Each row is a point. The points of each table are mixes of a few directions, plus a little noise. How many directions does each table use, and how many do they share? Where both have some left over, give the other angles between the two spaces (their principal angles), to ten degrees, smallest first.

First:
[[-4.2 -6.9  0.2]
 [ 0.3  1.9 -0.8]
 [ 0.9  2.6 -0.8]
 [ 3.9  3.4  1.5]
 [-0.9 -1.0 -0.2]]
Second:
[[-1.5 -0.2 -1.2]
 [-4.0 -1.0 -3.1]
 [-1.5 -0.2 -1.3]
 [-1.0  2.0 -2.2]
 [ 6.8  0.9  5.7]
 [ 1.1 -1.5  2.0]]
Directions: first 2, second 2, shared 2

First, 7 rows:
[[-0.6  0.0  0.2  0.4  0.3  0.8]
 [ 3.2  0.1 -0.9 -1.7 -1.9 -5.1]
 [ 1.7  0.0 -0.4 -1.0 -1.1 -2.7]
 [ 0.2  0.0 -0.1 -0.1 -0.1 -0.3]
 [ 4.1  0.2 -1.2 -2.2 -2.5 -6.4]
 [-3.0  0.0  0.8  1.5  1.9  4.7]
 [-5.7 -0.2  1.6  3.0  3.5  9.1]]
Second (8 x 6):
[[-5.3 -6.4 -2.9 -1.4  0.8 -2.3]
 [ 0.2  1.0  1.8  3.2 -0.4  4.4]
 [ 1.6  4.0  0.8  1.2 -2.1  4.6]
 [-2.4 -3.2 -1.1 -0.9  1.6 -4.5]
 [-0.7  0.8  2.8  4.8  0.8  2.1]
 [ 1.9  6.2  0.7 -0.1 -1.7  0.0]
 [ 3.4 -1.1 -0.5 -2.8  0.3  0.0]
 [ 1.5 -1.3 -1.6 -4.0  0.7 -4.2]]
Directions: first 1, second 4, shared 0; angles 30

First, 10 rows:
[[ 0.3 -1.1 -1.1  0.6  1.1 -0.9 -0.3  0.8 -0.3]
 [ 1.1 -4.3 -4.3  2.0  3.9 -3.3 -1.0  2.9 -0.8]
 [ 0.8 -3.1 -3.0  1.4  2.7 -2.5 -0.7  2.1 -0.6]
 [ 0.7 -2.9 -2.8  1.4  2.5 -2.2 -0.6  2.0 -0.5]
 [-1.2  4.9  4.7 -2.1 -4.3  3.7  1.1 -3.2  0.9]
 [ 1.0 -3.4 -3.3  1.6  3.0 -2.7 -0.7  2.4 -0.7]
 [ 0.3 -1.5 -1.3  0.6  1.3 -1.1 -0.4  0.9 -0.2]
 [-0.7  2.5  2.3 -1.2 -2.2  1.9  0.5 -1.6  0.5]
 [-2.2  8.7  8.4 -3.9 -7.8  6.8  2.0 -5.9  1.5]
 [-0.1  0.2  0.3  0.0 -0.1  0.1  0.1 -0.2  0.1]]
Second:
[[ 2.3 -6.2 -5.0 -2.1  4.5 -5.1  3.9 -2.5 -1.1]
 [-0.3 -0.2 -0.6  2.2  0.6  0.0 -2.3  3.0 -0.1]
 [-1.5  4.4  3.6  0.9 -3.3  3.5 -2.2  1.0  0.8]
 [-0.4 -0.5 -1.4  4.3  1.4 -0.2 -4.6  5.9 -0.1]
 [-1.3  3.4  2.7  1.4 -2.4  2.8 -2.4  1.7  0.6]
 [ 0.9 -0.7  0.5 -4.8 -0.5 -0.8  5.5 -6.6 -0.1]
 [-0.8  3.1  3.0 -1.3 -2.7  2.4  0.6 -2.0  0.6]
 [ 1.1 -3.3 -2.8 -0.5  2.5 -2.7  1.4 -0.5 -0.6]]
Directions: first 1, second 2, shared 1

First:
[[-2.4 -1.4 -1.1  2.6  2.5  0.2  5.2 -2.0 -1.5 -2.4  1.0 -0.3]
 [ 4.0 -1.9  0.0 -1.4 -5.0 -0.7 -0.4  0.1 -0.5  5.5 -2.4 -4.7]
 [-1.6  2.5  0.8  2.2  1.4 -2.1 -1.2  1.4  1.2 -5.1 -3.5  4.5]
 [-0.8  3.1  2.0 -1.2 -0.7 -1.4 -1.4  2.7 -1.1 -2.4 -0.8 -1.0]
 [-0.3  2.3  4.1 -0.8 -1.5 -2.2 -2.8  3.2  1.3 -4.8  0.7  0.2]
 [-3.8  0.0 -1.5  1.0  5.6  2.2  2.6 -1.8 -0.3 -2.7  4.6  3.3]
 [ 2.9 -4.1 -0.5 -2.1 -3.7  1.4 -1.9 -2.8  0.7  8.2 -0.6 -4.6]
 [-4.0 -2.0 -0.7  3.4  5.3  1.2  2.6 -3.2  2.1 -4.6  3.2  5.1]
 [ 4.9 -0.2 -2.4 -1.3 -2.4  0.9  0.7  1.9 -0.1  3.8  0.8  0.0]
 [ 0.7  1.5 -0.7 -3.0 -1.5  0.6 -3.2  0.8 -1.6  4.6 -3.1 -2.6]]
Second:
[[-4.7 -5.0  4.0 -4.4 -0.6 -2.4  3.2  6.7  0.5  3.4  1.5  9.2]
 [-1.8  0.5 -0.8  0.4 -0.3  0.3 -1.8 -1.4  1.7  0.8 -2.0 -3.4]
 [ 3.2  1.2  1.8  1.2  2.8  1.3 -4.4 -2.7 -1.0  0.4 -1.3 -3.4]
 [ 6.4  3.3  0.3  0.5  0.9  1.5  1.0 -1.3 -0.3 -1.2  0.2  0.6]
 [-4.7 -1.6 -3.9  4.0 -1.5 -0.8 -3.0 -4.8 -4.3 -4.5  1.3 -6.8]
 [ 0.7  2.3 -0.6  2.9 -3.4  1.4  2.3 -1.1 -2.1 -1.3  0.7 -0.5]
 [ 3.1  0.1 -2.2 -2.0  1.1 -0.9  3.9  2.6  1.0 -1.7  2.4  4.0]
 [-1.8 -1.4  0.3 -0.6  1.1  0.0  0.6  5.3  2.1  3.9  0.3  1.8]
 [-0.3  0.6  1.2 -2.0  0.0 -0.3 -1.9 -3.2  2.4  0.3 -3.1 -1.6]]
Directions: first 6, second 6, shared 1; angles 50, 60, 70, 80, 90

First, 11 rows:
[[  3.6  -2.1  -1.6   0.6  -1.2   1.5  -0.9   0.6  -0.3   3.0  -0.5   2.3
    1.1  -1.0   1.3  -1.5   2.3   0.2]
 [ -3.8  -1.5   6.0  -2.4  -0.7  -2.1   0.6   2.3  -2.3  -3.2  -2.2   3.6
    6.4   0.1  -4.0   0.3   0.5  -1.8]
 [ -1.2   0.7   0.4  -0.3   0.3  -0.5   0.3  -0.2   0.2  -0.8   0.2  -0.8
   -0.3   0.4  -0.3   0.5  -0.6   0.1]
 [  4.0  -1.1  -3.1   1.3  -0.6   1.9  -0.9  -0.2   0.5   3.2   0.4   0.6
   -1.3  -0.7   2.1  -1.2   1.6   0.8]
 [  0.0  -1.4   1.8  -0.7  -0.9  -0.2  -0.2   1.2  -1.2  -0.1  -1.1   2.3
    3.1  -0.3  -1.2  -0.5   1.0  -0.6]
 [-12.4   3.5   9.9  -4.1   1.8  -5.5   2.5   1.0  -1.5 -10.2  -1.1  -1.9
    3.7   2.2  -6.9   3.6  -4.8  -2.5]
 [ -2.6  -0.7   3.8  -1.4  -0.3  -1.3   0.3   1.3  -1.4  -2.2  -1.3   1.9
    3.6   0.2  -2.6   0.3   0.1  -1.2]
 [ -0.9   1.2  -0.4   0.1   0.6  -0.3   0.4  -0.7   0.7  -0.5   0.6  -1.5
   -1.5   0.3   0.2   0.4  -1.0   0.2]
 [  3.9   3.1  -8.5   3.4   1.6   2.4  -0.6  -3.6   3.7   3.5   3.4  -6.2
   -9.9   0.2   5.4   0.5  -1.6   2.8]
 [  4.0   0.1  -4.6   1.8   0.2   2.0  -0.8  -1.1   1.2   3.4   1.1  -1.2
   -3.3  -0.4   3.0  -0.9   0.7   1.4]
 [  5.2  -1.7  -3.9   1.6  -0.7   2.2  -1.1  -0.1   0.5   4.2   0.3   1.2
   -1.1  -0.9   2.7  -1.6   2.1   1.0]]
Second:
[[  2.2  -1.2  -1.1   0.5  -0.6   0.9  -0.6   0.2  -0.2   1.7  -0.1   1.2
    0.5  -0.5   0.8  -1.0   1.3   0.0]
 [ -2.3   1.1   1.2  -0.4   0.6  -0.9   0.6  -0.2   0.1  -1.9   0.3  -1.4
   -0.4   0.5  -0.9   1.0  -1.2  -0.2]
 [  7.3  -3.9  -3.5   1.4  -2.0   3.0  -1.8   0.9  -0.4   6.0  -0.8   4.0
    1.5  -1.6   2.7  -2.7   4.1   0.7]
 [  3.8  -2.0  -1.8   0.7  -0.9   1.6  -0.8   0.5  -0.2   2.9  -0.3   1.9
    0.7  -1.0   1.4  -1.4   2.1   0.3]
 [ -0.8   0.4   0.3  -0.2   0.4  -0.3   0.2   0.0   0.1  -0.6  -0.1  -0.4
   -0.2   0.2  -0.3   0.3  -0.4  -0.1]
 [ -5.5   2.8   2.8  -1.1   1.4  -2.2   1.3  -0.6   0.3  -4.4   0.5  -3.1
   -1.2   1.2  -1.9   2.1  -3.1  -0.4]
 [  2.2  -1.1  -1.0   0.4  -0.6   1.0  -0.6   0.3  -0.1   1.9  -0.3   1.3
    0.4  -0.4   0.8  -0.9   1.4   0.2]
 [  6.4  -3.3  -3.1   1.2  -1.7   2.6  -1.5   0.7  -0.4   5.1  -0.6   3.5
    1.4  -1.4   2.3  -2.5   3.5   0.5]
 [-13.4   7.2   6.6  -2.6   3.6  -5.4   3.1  -1.4   0.7 -10.8   1.2  -7.5
   -2.8   3.0  -4.9   5.0  -7.5  -1.2]]
Directions: first 2, second 1, shared 1
